Each row is a point. Each table stands for the endless flat space through its points: a line for two points, a plane for three, and so on. The two share one point or none. Which?

First:
[[ 13 -34  -7 -32]
 [-19   4 -31  -9]
 [  1 -24 -11 -25]]
Second, 2 rows:
[[ -4 -13 -35  -8]
 [-20 -25 -47   6]]
They share: no point

First:
[[  0  17   7 -20  22 -26  -5 -13]
 [ 28  55  37   3  12 -47 -56 -36]
 [  7  23  11 -23  16 -33  -2 -24]]
Second (3 x 8):
[[ 21  30   1   5  13 -26   8   4]
 [ -9  28  21 -17  39 -44 -28 -24]
 [ -6  27  13 -16  40 -44 -22 -20]]
They share: no point

First, 5 rows:
[[ 29  16   0  12 -45  -3 -22   5 -40 -29 -27]
 [-24 -36 -21 -34 -11 -33 -37  49  -6  11 -17]
 [ -7 -17 -51 -47  -6 -23 -29  55 -10  15  -2]
 [-31 -26 -18 -21 -39 -17 -55  39 -32  -4 -40]
 [ 12   5 -34 -33 -25 -33 -12  20 -17  22   1]]
Second (5 x 11):
[[-13  11 -25 -12 -25   2   4  14 -34  -8   8]
 [ 28  -5  -8 -47   0 -27 -66  35 -32  30 -28]
 [ 31  -9 -33 -36 -29 -44 -48  38 -12  18 -28]
 [ 23  48 -45 -10 -21 -18 -23  55 -67 -10  39]
 [ 60 -11 -47 -48 -33 -75 -85  53 -11  17 -40]]
They share: [  9   1 -29 -24 -27 -21 -22  26 -23   5 -10]

First, 4 rows:
[[-36   0 -26 -38  21  18  -7 -46 -18  -4   6  -9  28  -1  -3  28 -27 -45]
 [-37  -7 -26 -42  19  11 -15 -50 -19 -10  10 -17  19  -8 -12  26 -33 -48]
 [  0   1   3 -11  22  14  -7 -14 -52 -56 -45  33  25  49  41  22   1 -11]
 [-14 -15 -11 -29  20   8 -23 -38 -34 -44 -11  -7   1  11   3  14 -19 -29]]
Second:
[[ -7  -9 -17 -25  24  28 -13 -38 -36 -40 -26   1  14  19  24  10 -10 -19]
 [-17   7  -5 -17  24  16  -1 -22 -28 -24 -12  17  24  31  18  26  -4 -27]]
They share: [-12  -1 -11 -21  24  22  -7 -30 -32 -32 -19   9  19  25  21  18  -7 -23]

First:
[[ 35 -13 -32 -17  40  21  41  27  12 -12  32  20  29  22   0 -35  21  32
   -5 -20  -2  22  -5  10]
 [ 28 -30  -6  14  19  17  35   8  35  -8   3  30  26  33  18 -19  10  36
   -3  -8  -5  35 -20 -18]
 [ 28 -42  14  26   5   1  25  30  15 -48  -1   0  42   7   6 -11  -6  24
    5 -44  -3   3 -24  -4]]
Second, 4 rows:
[[ 46 -41  19  14  38   3  41   2  27 -34   6  53  29  41   8  -4   0  18
   -5  -5  27  13 -41 -25]
 [ 13 -16   2   0  23  38  39  12  28   7 -14 -19  47  33  29 -34  13  59
   11 -50 -42  32  -8  15]
 [  8 -19 -40  14 -12  12  20  41  31  -7  12  -8  19  -7  18 -30   9  46
    2 -27 -33  40   9  -5]
 [ 59 -58   2  32  21  -6  29  14  10 -61  30  67  31  29 -21  -6   9 -11
  -19  12  48   4 -42 -29]]
They share: [ 29 -31  -4  13  18  13  33  17  26 -20   6  20  31  24  12 -19   7  32
  -1 -20  -4  24 -19 -10]

First:
[[ 11  16 -14  15 -14  -7 -51  38  -5  -6   5 -19 -22   3 -28  18 -30   6
   12 -23  -7  16  17 -16]
 [-24   1 -39  -5 -29 -22  -6  18  10   9  15 -24  -7  13 -23  23 -15  26
   22 -43  -2  36  27 -21]]
Second (3 x 24):
[[-37  22  19  -3 -29 -46 -37   5  18  17  -1  -8 -14  10  -4  29 -31  42
   23 -19  -8  54  -5 -55]
 [-22  22 -16  37 -34 -46 -22  35 -17  -8  19  -8  16   5 -19  -1 -61  17
   53 -44   2  24  40 -15]
 [-10  14 -30  29 -22 -28 -26  41 -13  -6  13 -16   2   3 -29   7 -45   5
   39 -46   2  20  40  -9]]
They share: no point

First (5 x 24):
[[-25  39  -5  -1  11 -45  -4  -5 -34 -12  -7  34  39 -37 -25 -14 -39  -9
   51 -17 -41  24   3  15]
 [ 30  12 -10   5 -34 -12  28 -45  16 -51 -51   5  -8 -33  42  -9 -19 -15
  -19 -19 -23  13  50 -40]
 [ 28   7 -28  11 -35 -20  10 -22  17 -29 -40 -16 -23   2  48  23  11 -23
  -14 -27 -28  20  50 -30]
 [  9  11 -25  53  34 -19  22 -24  21 -31   5  16  -7 -38  32  -4 -34 -53
   12 -17 -23  18   2 -33]
 [-32   6 -57  39  17 -65 -65  59 -32 -30 -16  12  11  41   8  38   5  13
   65 -37 -36  15  37  15]]
Second:
[[ 33 -15 -31  54   4 -38   0  35   9  -6  10  52  -9  -2  37  62 -28 -27
   -1 -44 -43  62  14 -16]
 [  1   5   3  14   6 -86  26  27 -25 -10  12  34 -51 -34  -7  46 -54 -35
    1 -44 -49  44  18 -38]
 [  6  28 -40  31   0   1 -19 -22  16 -20 -19  -6  27   6  33  -4  13 -15
   33 -16 -19  10  27   6]
 [-19  -3 -28  23  30 -56  31 -15 -14 -33 -18   5  -6 -47  15   1 -35 -73
   13  -9 -50  26 -18 -32]]
They share: [  1  17 -26  25   6 -32   1  -7   0 -19 -10   7   0 -13  19  11 -13 -29
  21 -23 -32  22  18 -12]

First:
[[ 16 -29   5  21  35  -4  -1 -32  -2   0 -24 -26  34  -7  21  -8   1  28
  -21  12  -2 -26 -22  24]
 [ 23 -31   6  21  26 -13  -5 -31   2   5 -33 -19  36  -3  20 -15  -5  34
  -15  18  -7 -19 -21  25]
 [ 34  13  -1  26  24  10 -22   7  39   5 -10 -33  17  -1  22 -36  22  32
   -7  41  23 -18 -23 -12]]
Second (3 x 24):
[[ 17 -21  -1  28  25 -11  -3 -18  24   7 -31 -30  34   2  28 -22   9  34
  -21  23   6 -23 -25  18]
 [ 30  -7  12  12  30  10 -11 -13  15   8  -9 -25  24 -16  19 -17   4  25
  -11  29  15 -21 -12  11]
 [ 40  -3   2  24  28   4 -27 -15   1  -6 -17 -19  20   0   9 -27   6  35
    1  29  -3 -13 -26  -7]]
They share: [ 26 -13   3  23  27  -2 -11 -16  16   4 -22 -26  28  -3  21 -22   7  32
 -13  26   6 -20 -22  10]

First:
[[ 23 -25  12  16 -24  11  -2 -15 -41   1   1 -50  12  38  23  27 -14  -1
  -20   9   6  58   1   7]
 [ 47  -4  52  17   4  39  -2  41  14   2 -29 -19 -37  38  -2 -25  25 -30
  -20  29 -36  20  -1   7]
 [ 29 -15  58 -11 -20  -9  46   8 -16 -21 -31  14 -25  -3  22  15  27  39
   14   2 -41  15  -2  -5]
 [  0 -23  31  38 -10 -22   2  -3 -20 -43 -24  -5   2  16   0  21  23  -4
   24 -18 -33  -1  -3  55]
 [ 39 -91 -14  39   0  27  34   2 -69   3  25 -26   3   4 -22 -22  17  35
  -44  15  13  27  -7  -7]
 [ 35 -33  -8  41 -15  11 -30 -14 -30  16  57 -43   8  53 -16  51 -29  18
  -34  -7 -10  54  13  11]]
Second (2 x 24):
[[ 32 -39  41  16  -4   0   6  23 -34  -5   2 -17 -16  16 -10  11  33  10
  -10   4 -25  25  17  21]
 [ 23 -30  17  34 -10   0  12  -4 -16 -20   2  -2  -7  19  -7  17   6  22
   -1  -8 -31  10  -7  18]]
They share: [ 26 -33  25  28  -8   0  10   5 -22 -15   2  -7 -10  18  -8  15  15  18
  -4  -4 -29  15   1  19]

First (3 x 24):
[[-32 -34  31  13  12  20 -12   5 -38  -4  -3   2  37  -8 -32  -1 -28   9
   15  45  16  -9   5   1]
 [-42 -44 -13  21  48   0  12  -7 -40 -46  19  38  33  16 -46  11 -18   9
   -7   9   6 -15 -17   9]
 [-14 -24   3  45  16   0   4   1 -28 -18  -1  22   1  -8 -26  35  -6  41
  -11  17  10 -35  11   9]]
Second (7 x 24):
[[-57 -38 -14  29  20  -4 -30  16   3 -15   1  35  -4 -24 -45   8 -24  58
  -26  61  28   4 -26  28]
 [ 10 -28  35  15   9  23  28  -3 -67  21  25   1  18 -31 -36  44   2  23
  -16  33  37  -5  51  18]
 [-35 -46  12  31  57  -4 -18  15 -18  -4  25  12  23 -29 -38  19 -41  65
  -30  85  -1   0   9  23]
 [ 27  25  63  63   5  85  37 -15 -26 -12  -4 -37 -29  19 -31  31 -10  37
    7   3  53 -10  16  -5]
 [-50 -76  -7   7   2 -39 -26  16 -64  -6  -9  42  39 -34 -23   3   1  14
   -4  41   4 -27   4  19]
 [-60 -68  -2  39  38 -51 -40  41 -35 -11 -19  37  16 -35 -53 -19 -13  47
   -9  81   2  -8 -36  19]
 [-47 -25 -30  17 -50  21 -11 -23  -4 -20  -8  35  33 -15  -4   6  15   1
    4  -9  58 -53 -15  -8]]
They share: no point

First:
[[ 26   5 -21  47  17  12  29  -4 -20  18 -18 -26   4 -36  39  21  -2 -11
   12 -11  16  -2 -38  19]
 [  5  26 -21  26   5  -9   2   5  -8  -9 -36 -20  19 -21  21  21   4   7
    0 -26  10  19 -23  -8]]
Second (6 x 24):
[[  4  21  12  29   2  -5  17  -1 -34 -13  15 -16  11 -21  60   4  10 -12
   -1  -4  -1  -4 -20 -27]
 [ 10   5 -15  21  -4  17  -5  -3 -25   2 -21  -8   7 -20  42  -9  11 -11
    4 -38   1 -18 -21  -9]
 [ 20  38   5  38  31 -61  24  19  11 -22 -11 -44   8   3  47  30 -47  -2
  -19   9  21  32 -22 -17]
 [ -9  40 -13  45  26 -47  40  25   0 -28   3 -47  15 -24  50  36 -20   1
  -23  21  16  39 -19 -24]
 [ 13  29 -10  35   9  -5  22  -1 -14  11 -28  -9  30 -29  23  26   2   2
   11 -19  10   8 -26   8]
 [ 23  23 -18  36  11  -1  13  -5 -11   9 -41 -19  20 -28  13  34   3   7
   15 -22  16  19 -35  14]]
They share: [ 12  19 -21  33   9  -2  11   2 -12   0 -30 -22  14 -26  27  21   2   1
   4 -21  12  12 -28   1]

First:
[[ 52  41  34 -16 -45 -21 -63   5   8   8  -6 -23  26  -5  29   3  79   6
   -5  -1   6  21 -16  41]
 [ 47  51   7  23 -18  -2 -40  30 -26  35   0  -9  48 -17   4  17  48   0
   10 -16  -9   0 -16  42]
 [-13  -3  24  67   1 -34  -9  17 -63  53  11 -28   5  50 -19  43 -25 -16
   51  20  -3  20  35  29]
 [  2  -3  38  34 -13 -47 -35  -3 -30  34   4 -41  -4  49   1  35   7 -14
   31  25  12  27  30  37]]
Second, 5 rows:
[[ -3  35  15  42   0 -33 -30  -5 -64  28  -3 -16  24   5  -8   6  -9  -5
   34   9 -22  24  41  16]
 [  4  20  49  49  -4 -15 -48  12 -44  47  15 -26   2  34  -1  -8   4  -8
   40  10  -7  22  44  35]
 [ -3  53 -20  12 -15 -53   0 -11 -76  19  -8 -19  59 -21  -4  37   7   2
   19   6 -19  29  10   7]
 [ 14  16  36   9 -47 -27 -10  12 -62  24   8 -11  35   2  13  31  14  27
   45  13  -6   3 -13  38]
 [ 11   5  73  44 -20  -5 -50  23 -38  52  25 -26  -6  45   8  -8  11   3
   50  13   2  12  31  50]]
They share: [ 24  28  25  25 -27 -17 -32  20 -31  30   3 -16  24  12   5  17  32   0
  23   3  -6  19   1  31]

First:
[[  8  -8  -3  -4 -42   4 -39  -8 -10  -4  -1  17 -49  34   9  -8 -32   5
   17  -4 -24  18 -10   0]
 [  2  -6  -5   0 -36   1 -36  -3 -18  -9  -5  15 -41  31   0 -15 -25  10
   14   1 -25  17 -13   5]]
Second, 4 rows:
[[  0   7  13  22 -23 -43  -4  27  -8 -59 -23   6 -47  36 -30 -36 -39  19
    1 -43 -46   6 -35 -29]
 [-16  20  -6  14 -27 -34  -3  18 -18 -52 -20  -5 -35  38 -25 -35 -32  41
   15 -29 -22   7 -27 -26]
 [-13  16 -11  14 -29 -26  -9  16 -16 -44 -19   3 -35  40 -22 -30 -24  37
   12 -21 -19  12 -19 -21]
 [ 23 -23   6  10 -33   7 -40   3  -6  -9  -4  44 -43  30 -13 -17  -5 -17
  -14   5 -43  25  -7  14]]
They share: no point

First (5 x 24):
[[-42  48 -13 -61  -2  25  -8  -6  14  23  -2   9   6 -18  -9  18  17  29
    3 -33  36  27  16 -17]
 [-31  63   5 -62  -8  -5   1 -16   6   2 -19  15  13  12   6  15  31  38
   -5 -40   9  37  -4 -19]
 [-21  53   1 -53   2  12 -11 -11  23   1  -2  27   6  -6 -13   4  19  29
  -14 -23  27  39  19 -15]
 [-36  12  -5 -18 -13  54   7  -8   6  46  50  32  20 -51   9  -4  18  -7
  -43 -20  78   4  21   6]
 [-30  33  14 -36 -40  18  -1 -25   7  27   5  15  27  18  51  16  43  61
   13 -32 -10  -5 -25 -44]]
Second, 4 rows:
[[  5  47  25 -34 -27  44 -11 -28  17  26  19  36  22   3  28 -13  10  11
   -7 -11   6 -17   7 -10]
 [-41  28  -9 -39  -4  10  -6 -11   1   9  40  48   2 -30  13  14  30  33
  -13 -46  58  27   6 -15]
 [-27  27 -16 -11  10   6 -19  -9 -24  10  64  63   9  -3   1   8  26  28
   -7 -27  53  11 -16   7]
 [-25  34  28 -72 -43  44  32  -8  66  43 -19  -7  35 -42  10  -5  34  28
  -49 -20  23   3  63 -62]]
They share: no point
